Each wall is flat, endless, passes through zero and stands at right angles to its row. A trip goes straight from one point to another. Which walls does it cross, in order?

Walls:
(1): [ 73 -28  79]
(2): [ 18 -62 121]
Trips:
[ 36  -7 -56] to [-45   0 -39] => none
[ 46 -24  49] to [ 5 18 24] => none
[-23  -6  40] to [  4 -35  26] => none
[ 4 10  8] to [-30 -26  26] => none
[47  9  9] to [-36   5 -12] => 2, 1
[ 4 42 -1] to [-72 -41  11] => 2

Walls:
(1): [-21  51 -38 -22  15  30 -72  26]
(2): [ -9 -23 -20  -8  28 -28 -24  53]
(3): [ 42  38  73 -68  38 -24  -2 -28]
Trips:
[-16  24 -44 -45  22 -33  74  87] to [-17 -79 -40 -68  31 -17  27  33] => 1
[ 25   3   9  10  -8 -19   5  13] to [-88  -1  19  31  38   7  70  46] => 3
[ 54 -20  20 -98 -46 -35   9  50] to [ 36 -47  75 -48  40  12 -33  13] => none

Walls:
(1): [ 32  30  40 -20 -42 -45  -1  44  55   1   2 -68]
(2): [ 18  22  -7  42  69  14  33 -50 -63  45   7 -18]
(3): [ 33 -36  21 -21  22  30   5 -44  14   5 -25 -52]
(4): [-53  33  -1 -10  -9  30  10  -1  25  44  20  -9]
Trips:
[  7  17  -9  37  26  70  26  -1  -4  34 -75 -52] to [  7 -33 -19 -47 -20  30 -18 -25  39 -78 -32  36] => 4, 2
[ 31 -14  42 -28  65   7   1  17 -14  56  54 -61] to [ -4  14  50 -20   5 -15   8  33 -96  47 -59  -1] => 4, 1, 3
[-24 -86 -15  39  46  34 -37  33 -41  26  -9  46] to [-63  73  57  27 -20 -45  15  27 -42  61  -7 -25] => 4, 1

Walls:
(1): [ 24  41  24  -6  56 -33  -5 -15 -11  24  71  -5 -45 -14  93  34  17  17
 -15 -33]
(2): [ 31 -35 -13  12  -8   3   1  47 -46  50 -34  44 -17   6  63   5   0  72
  56 -15]
(3): [ 25  29   9  19  31 -53   4  -6  -3  -7   3  41  29  -9 -84  21 -29  27
 -26  53]
(4): [-23   0   6  58 -82 -37   4 -62  53 -23  11 -40  74  13 -20  19  22  41
  46  67]
(5): [-56  15  -8  18  49  47  33  30  47   8  24  64  76  -5   1 -50 -21  46
 -12  -3]
(6): [  12 -121  -12 -113   50   34  -56   12   23  -12   61    9   28  -11
    0  -22   70  -25   46  -11]
Trips:
[ -7  35  38   0 -44  52  21  -3  63 -18 -63 -12  40  22 -45  17  28 -47
 -20  65] to [-81 -22  -9  20 -34 -26 -36 -73 -39  27  13  13  77  78  31 -21 -36  24
 -39  55] => none
[-45  36  59  61  -5  24  89  24 -62   8  27 -10 -44  46  17  29 -29  30
 -41  27] to [ 32  61 -21 -22 -74  76 -39 -45  15  14  52  -9 -47 -74  22  50  31  18
 -41 -25] => 3, 5, 2
[  8  20  32  32  46  24   6  13   7  38  11 -24  11  56  73  -1   4  20
 -18  -2] to [  4   7 -20  68  10  21 -13 -10 -59 -10  -3   9 -13 -12 -27 -85 -40  29
  34  21] => 3, 1, 4

Walls:
(1): [  0 -22  -7  22  15  27  30 -16  77   7  33  14 -35   6 -32   0  64 -32
  21  55  16 -63  21 -31 -44   2 -24  50 -42  -3 -29  11   1 -54   1  14
   5 -14   7 -28 -49 -43   2   9 -18  61 -14  11]
(2): [-33 -22 -18  71 -19  39  53 -61 -45  28 -19  43  25  24 -23   2  -9  64
  14 -14 -38  36 -23   8  21 -45  40 -57  20 -49 -17 -81  14 -35  22   2
  12 -34  61 -35 -19  18  42 -31 -41 -17   4 -18]
(3): [-25  78 -13 -58  56  35 -52 -19  57  43  -4 -48 -20  69 -13  37 -16 -26
 -15   1  31  -7   5  27  -5  35  11  83  37  -3  10 -23  41  62 -13  46
 -12  23  12 -14  34 -33 -19   5  -1 -17 -35 -23]
(4): [ -9  -2 -24 -10 -66 -25  35   3  30 -63 -33  16  38  -4 -37 -18  57   0
  10  38 -22  29  16 -13  -5 -21  77 -29  36 -52  -8  50   2  34 -51 -34
   3  52  -8   4  26 -54  -4  -1  24 -19 -55  23]
(5): [ 25 -70  43  14  -3 -17  10  20 -44   6 -40 -21   5  21 -59  28 -25 -49
  -3 -30 -25  -5 -23  30  19  25  -7  19 -26   7 -28 -30 -10  39 -70   1
   2  -4 -18  77  49  24 -25  60 -62  20   3 -41]
Trips:
[ 44  10  27   5  34 -32  33 121 -25  -3  -5  35  15 -22 -21   3   7  65
   4 -26  -7 -24  -7 -26  53  26 -69 -24 -32  -8   2 -53 -74  44 100   7
  50 -50 -41  19  64 -55 -42 -24 -25  33 -32  27] to [  0 -54  21 -38 -52  22  26  20 -23   2 -30  41  17 -21  75  12  -2 -19
  73  12 -32   0  30  42 -38 -39  25  -1 -54  28  17 -11  -1  -8  18  82
   8  -6  31 -26  49  59  65 -56  45   6  23  27] => 2, 5
[  94   59  -18   30   47  -31   -3   14   -1  -20   47  -90  -10   40
  -23  -64   63  -35   27   -5  -14  -17   78  -14    9  -58    5  -15
   19   13   75  -14  -18    2    2   40  -38   34  -14   71   22   73
    3  -52 -101  -28   35  -17] to [ -6  52 -26 -30 -26 -22   5  76   6  17  41  25  16  10  -6  13 -51  -3
 -12  25  -2  -6  30 -18   3   3 -25 -23  18  79   4  23  24  16  27 -36
 -13   0 -10  15  27 -16 -13 -60   6  11 -53  52] => 5, 4
[-56  11  18  40  21 -28  34  12 -44 -16  39  76 -30  27 -15 -16  37   2
 -54  50  -2  -5 -41  30  16 -62  49  42 -16 -36 -17 -52  20 -49  93   1
   0   3 -39  -7   5   9  19 -36  -4  51  39 -21] to [ 22  -7 -24   0  33   9  20  54  13 -19  -6 -28  87 -12   9  31  -1  -8
 -11  -2 -46 -19  16 -15 -25 -24  31  33 -27 -73   3 -10 -40 -36 -29  -2
 -17  -9  48  14 -15 -80  -8 -27  16  71  47 -49] => 4, 5
[  63   42  -16 -102   34  -35  -19 -111   -9   14  -70  -19   40   56
    2  -22    8   26   19  -18  -39  -55   16    7  -54 -100  -53   12
   27  -26  -29   32   19  -27   19   72   18  -37  -22   74  -17  -25
   -7   -3    8  -17  -14    5] to [ -4  43  17  -1   8  39  56   4  10  34   4  29  34  43  30  30 -21  27
  -6  11  13 -35  -4  18 -53   8   1   3 -57  -2  67 -66 -47  53  17 -42
   7 -28  31  42  25  31  25  28 -27  11  16  39] => 2, 5, 1
[-23 -35  -2  12  66  42 -23 -24  -4   1   9   0 -26  -5  52 -22 -27   3
  25  55 -31 -38  -6   3   7 -36  39  13 -20 -42  15 -45  24  26  22  79
 -20 -49 -12 -14  28 -66  31 -20  64  37 -15 -56] to [  1  -6 -30  50   6  22  -5 -21 -46  18  31  -6 -26 -39  -6 -35  62 -24
 -51  48  26  -1  72  43 -20  14  15 -36  39  26 -10   7  61 -59  26 -35
 -37 -82  11 -37 -46  32  66 -21 -34  16 -25  76] => 3
[-58  13  47 -38 -55 -22  24   0 -75 -19  16 -34  28 -26  42 -38 -11 -21
  64   6  29 -52  16  17  27 -17 -60  38   5 -17 -15  -3  42  40 -24 -15
 -63  -8 -21   3 -40 -50  11  44  11   8  46  11] to [ 13  -5  18   6 -15 -12   4   9 -45 -20  11  -3 -40  60 -12   4  39  17
   4  45   9  23 -22  62   6  68  27   7  46   7  39 -14   0 -20   4  69
 -31  -4  -5 -20  64 -29 -62 -20 -11  25 -44  -7] => 3, 4
[-59 -27  -5  52  19  18 -22  29  13 -22  29  23  50 -28  38  30 -15  20
  37   6  37  32 -55  21 -37  14 -21 -44 -40 -53 -56 -12  24 -63  15 -18
 -41  57 -28 -24   4  17  -9 -19 -41  50  32   9] to [ 11  -5   9  31   6  57 -49  18 -10  10 -14  66  48  32   2  32  -8   4
 -13 -30 -63  55  58  22   1 -24  -1   0  26 -25 -25  41 -22 -52  18  37
  68  54  47  52  46  34 -75  22 -43  -3 -25  50] => 5, 1, 4
[  -8   26  -18    2   -2    8  -30  -96   45    5   -2  -27    6    4
  -31 -104  -24  -68  -24   14   23   -4  -11   14   -8   24    3   32
  107   24    6  -24  -17   26    0  -26   28  -46   40  -31  -21  -28
  -39  -31   20   35    9   29] to [-16  28  11  21  26  -9  67  33 -11 -75 -37 -11 -14  52 -48  21 -32 -54
  35 -43 -19  28  15 -51  53 -16  67 -22 -13  47  38   1 -17  -3  44 -86
 -11   8  47  53 -57  33 -44  38 -22  33  25  -5] => 2, 5, 1, 3
